Every row gives one point. To make a cloud, some directions were put in groups of two or more. Within a group, all points are equally far from the middle, so they leave a hole (a ring in 2 directions, a hollow ball in 3). The other directions are filled evenly. Then the cloud was stretched, turned, moved and blurred a little. How many holes are there, and how many directions does each take, smallest first?
In the rows, zero is written as 128.

Cloud:
[[153 164]
 [171 139]
 [145 169]
 [153 165]
 [ 78 147]
 [160  92]
 [114 174]
 [113  76]
 [ 99 168]
 [145  80]
 [ 80 100]
 [173 128]
 [ 91 162]
 [153  85]]
Holes: 1 (2)

Cloud (19 x 3):
[[142 169  77]
 [175 186 119]
 [ 72 143 120]
 [ 75 135 130]
 [139  94 122]
 [142  95 138]
 [ 87 130  95]
 [130 107 163]
 [106 181  85]
 [117 193 175]
 [112 190  90]
 [188 139 146]
 [127 165 189]
 [155 144 184]
 [124 109  86]
 [173 127  92]
 [106 103 110]
 [156 166  81]
 [174 114 107]]
Holes: 1 (3)

Cloud:
[[131 183 103 142]
 [ 62 130 162  90]
 [135 182 106 141]
 [119 123 184  87]
 [102 197 134 128]
 [ 90 176 104 150]
 [104 161  69 110]
 [113 170  74 132]
 [155 115 113 128]
 [102  88 121  87]
 [ 60 156 154 127]
 [111 199 140 120]
 [ 67 118 157  82]
 [ 84 100  96 125]
 [108 186 125  65]
 [102 111 178  81]
 [ 68 140 144 150]
 [ 58 143 142  82]
 [137 165 105  63]
 [136 163  91  72]
 [136 109 138 147]
 [150 140 147 141]
 [ 73 169 126 148]
 [134 141 179  85]
 [ 73 109 148  77]
 [160 134 109 129]]
Holes: 2 (2, 2)

Cloud, 85 rows:
[[189 155 139 139 155 193 117 137]
 [ 79 102 157 118 150 151 205 149]
 [109  84 155 186  82 145 130 185]
 [177 113 110 132  95 170 106 175]
 [116 157 101 139 107 201 135 137]
 [184 126 154 121 196 148 144 106]
 [145  66 137 145 179 143 126 117]
 [203  95 134 167 125 178 186 103]
 [119 172 181 122 157  90 125 112]
 [123  95  94 109  81 127 118 146]
 [169 174  81 115 145 141 122 118]
 [ 82 128 119  88 112 110  94 103]
 [178 156 110 167 143 151  79 158]
 [150  88 162  85 139 154 184 191]
 [ 98 147 170 135 142 201  92 183]
 [149  90 182 106  96 114 161 151]
 [106 181 177 119  88 129 113 204]
 [ 95 141 166  91 125 193 148 146]
 [150  76 135 134 184 162 141 197]
 [ 89  95 113 165 151 115 166 125]
 [160 127  87  87 113 157 161 204]
 [139 177  87 157 123 182 143 131]
 [ 65  97 144  80 136 142  86 183]
 [156 116 152  92 118 111 207 173]
 [149 148 143 134 113  90 183 188]
 [170  97 163 184 120 121 158 173]
 [112 167 155 197 130 115 107 160]
 [122 169 110 111 176 174 106 173]
 [153  79 143 109 127 198 122 172]
 [157  74 130 138 150 192 114 118]
 [144  89  96 140 137 129  56 164]
 [117  88 129  58 128 137 128  95]
 [139 170 158 165 101 147 206 196]
 [165  91 110 166  83 134 160 105]
 [175 129 124 164 187 167 156 171]
 [ 99 109 150 176 165 171  82 132]
 [119  71 157  93 161 116 115 146]
 [136 192 112 141 110 121  77 128]
 [ 98 160 173 107 156 111 151 109]
 [111  64 109 168 159 115 148 169]
 [152 184  98  79 138 154 130 120]
 [125 157 116 107 195 156 174 172]
 [142  94  99 112 115  97 110 120]
 [ 97  98 140  78 103 116 172 103]
 [140  91 112 131  67 171 132 177]
 [138  84 115 130 104 193  98 170]
 [146 160 210 115 155 133 132 149]
 [177 145 129 149 118 172  73 197]
 [174 118 101 110 140  96 108  92]
 [ 85 115 119  88 127 202 154 172]
 [146 164 143 138 169 194 101 184]
 [108 149 140 190 155 174  81 156]
 [137 176 202 101 130 172 126 122]
 [100 144 128  99  91 181  92 129]
 [155  79 205 166 122 129 104 151]
 [ 84 149 157 158 139  92 122 134]
 [120 145 162 151  81 166 160  97]
 [173 140 170 140 110  94 163 137]
 [144 164  67 165 147 134 157 195]
 [199 111 159 157 133 181 102 132]
 [154 168 147 162 171 184 113 126]
 [ 89 120  97 101 129 121  86  96]
 [122 170  90  99 176 160 142  99]
 [ 92 117 169  66 112 160  86 111]
 [120  87  94  96 116 123 102 171]
 [173 140 156 127 114 184  89 210]
 [145  70 166 192 133 132 131 188]
 [189 125 148  97  88 177 146 149]
 [135 177 174 122  99 149 199 146]
 [114 154 154 119 170 193  83 115]
 [167 165 107 110 157 149  72 143]
 [140 166 156 139 172  96 153 108]
 [122 174 113  82 167 168 127 131]
 [186 126  86 144 170 157 139 137]
 [166 113 163  66 128 144 167 149]
 [ 84 173 150 105  91 114 109 169]
 [172  88 171 103 176 131 146  92]
 [179 176 127  71 109 167 141 117]
 [109 150 137 175 188 148 148 159]
 [ 81 150 171  88 116 148 164 163]
 [ 90 135 174 129 127 179 200 177]
 [135  87 113 107  96 190 110 162]
 [ 93 119 159 145 107 205 124 190]
 [167 118 153 178 178 155 155 201]
 [105 112 120 178 164 159 158 105]]
Holes: 2 (2, 4)

Cloud:
[[170 109 132 113 131 165 181 163 171]
 [123 127 103 121  60  95 116  74 123]
 [141 148 164  82 207 112 144 118 107]
 [120  93 164  88 204 165 105 114  80]
 [162  90 165 148 177  69  96  92 118]
 [ 94 169 110  81 191 138 130 105 161]
 [116 162 136 176 106 154  69 116 151]
 [ 95 114  90 106 146  89 138 148  65]
 [139 144 119 151 191 149 132 164 196]
 [157 117 148  96  99  61 118  92 104]
 [104  91 189 162 131  81 143 144 145]
 [ 74 116 158 144  67 139  93 117  77]
 [ 89  89 139 131 175 186 162  91 136]
 [137 102 100  92 161 121 160 188 159]
 [105  78 142 109 112 103  60  64 139]
 [118  77 140 149 125 189  91  73 102]
 [111  66  94  91 179 124 135  96 106]
 [186 128 100 156 151 153 163 109 106]
 [154  69 136 125  98  73 128 109  95]
 [202 113 158 156 152 122  78 104 103]
 [128 125  89 128 150 143 147  38 163]
 [ 64 152 141 149 106  95 170  82 108]
 [133 125  67 175 127 149 101 134  90]
 [ 94 152 159 165  83 165 145  82  91]
 [100 147 178 162 216 161 154 110 117]
 [130 170 184 146 123 115 176 132 134]
 [159  50 148  56 135 142 134 113 133]
 [ 68 173 137  96  97 130 118 115 184]
 [132 104 104 150  71 120 123 125  65]
 [ 68 108 133 148  78 145 166 113  99]
 [105  58 165 119 105 102 126 162 149]
 [ 88 138  97 125 136 172  64  78  95]
 [103 117 196 145 113 183 154 109  83]
 [123  57 174  77 167 139 129 148 149]
 [114 128 199 118 114 122 163  96 192]
 [ 82 154 124  84 120 115  74 138  85]
 [130 151  99 131 194 108 145  98 202]
 [153 158 154 141 153 121 185  90 167]
 [ 56  86 110 157 126 132  76 133  89]
 [109 163  86 109 132 125 172  84 178]
 [171 140 181 153  92 114 124 106 196]
 [152  49 132 137 102 108  96  67 148]
 [110 137 186 127 106  85 173  81 110]
 [127 163 135 123 148 155  43 121  88]
 [115 160 184 160 106 152 142 142 147]
 [123 119  79 175 164  90 118  82 158]
 [123 170 113 130 104 188 140 121 158]
 [103 138 151 108 133 148  86 190  88]
 [169  77 185 105 146 138 105  82  77]
 [167 187 166 152 138 114 153 121 128]
 [195 144 128  97 182 162 108 118 117]
 [113 108 179 114 178  81 147  64 134]
 [135 122 148  77 179  89  90 118  74]
 [115 124 107  75 127 137 137  98  39]
 [186 143 162 144 139 158  72  96  90]
 [150 150 129 170 129 155  82 140 206]
 [156 143 140 111 179  74 151  84  79]
 [143  98 185 130 144  53 120  91  98]
 [141  66 106 105 143 182  67 124 152]
 [124  88 172  72 131 127  64 127 104]
 [163  81  96 123 115 151 169  67 158]
 [110 120 151 191  80 131 124  61 120]
 [ 66 120 204 116 114 118  98 119 133]
 [117 166  68 126 102 156 112 136 125]
 [136 107 185 101 158  88 117 169  83]
 [ 82  76 129 190 128 106 100 104 158]
 [181 150 145  94 179 147 145  76 178]
 [ 86 115 103 132  76 106 142 142  83]
 [157 150  68  98 113 124 132 106 105]
 [167 135 118 132 147  91  75 161 104]
 [117 176 129  81 174 166 149 145 139]
 [104 173 187 122 132 124 179 138  88]
 [ 81 131 145  99 181 132  70  68 135]
 [103 123 118 134  73 156 110 172 151]
 [ 76 146  75  94 126 163 126  79 166]
 [ 69 123 153 104  83 161 102 104  73]
 [139 174  87 104 122 160 154 152 157]
 [ 94 147 135 137  82 130 180  89  93]
 [140 119 210 182 149 104 111 137 131]
 [ 80 146 120  92 138 165  73 123  60]
 [166 127 185 192 159 126  74  99 112]
 [164 110 174  96 166 132  72 162 123]
 [ 78 154 111  98 128 102 177 123 103]
 [148 118 205 108 128  98  89  72 104]
 [109 127  74 122 120 174 135 130  70]
 [168 161  85 101 139 123  89  66 157]
 [112  65 137 147 196  98 147  84 128]
 [131  41 143 108 131 116  90 150 140]
 [122 194 122 130 188 144 122  73 102]
 [105  73 127 146 112 109 171  57 134]
 [115 106 103  62 128 150 134  99  69]
 [ 61 176 132  89 163 133 134 116 142]
 [174 160  84 148 118 138  86 137 144]
 [121  81 102  82  92 143  63 107 118]
 [126 138 184  98 155 186 161 123 119]
 [178 171 127 167 179 133 151 109 133]
 [120 135 155  78  94 161  64 138 125]
 [148  96 158 118 206 102  75 123 137]
 [175 142 134  57 164 111 145 100 122]
 [213 113 165 124 153 141  95  94 128]
 [142 148 164 102 143  87  77 168 136]
 [148  52 164  84 104 100 146 114 123]
 [166  85 130 170 192 107 133 147 118]
 [148 154 133 147  72 113  82  85  97]
 [156  86 108 135 138 132  62 139  88]
 [ 91  77 120 164 175 162 105 125 182]
 [153 116  98 150 105 187  95 114 104]]
Holes: 1 (8)
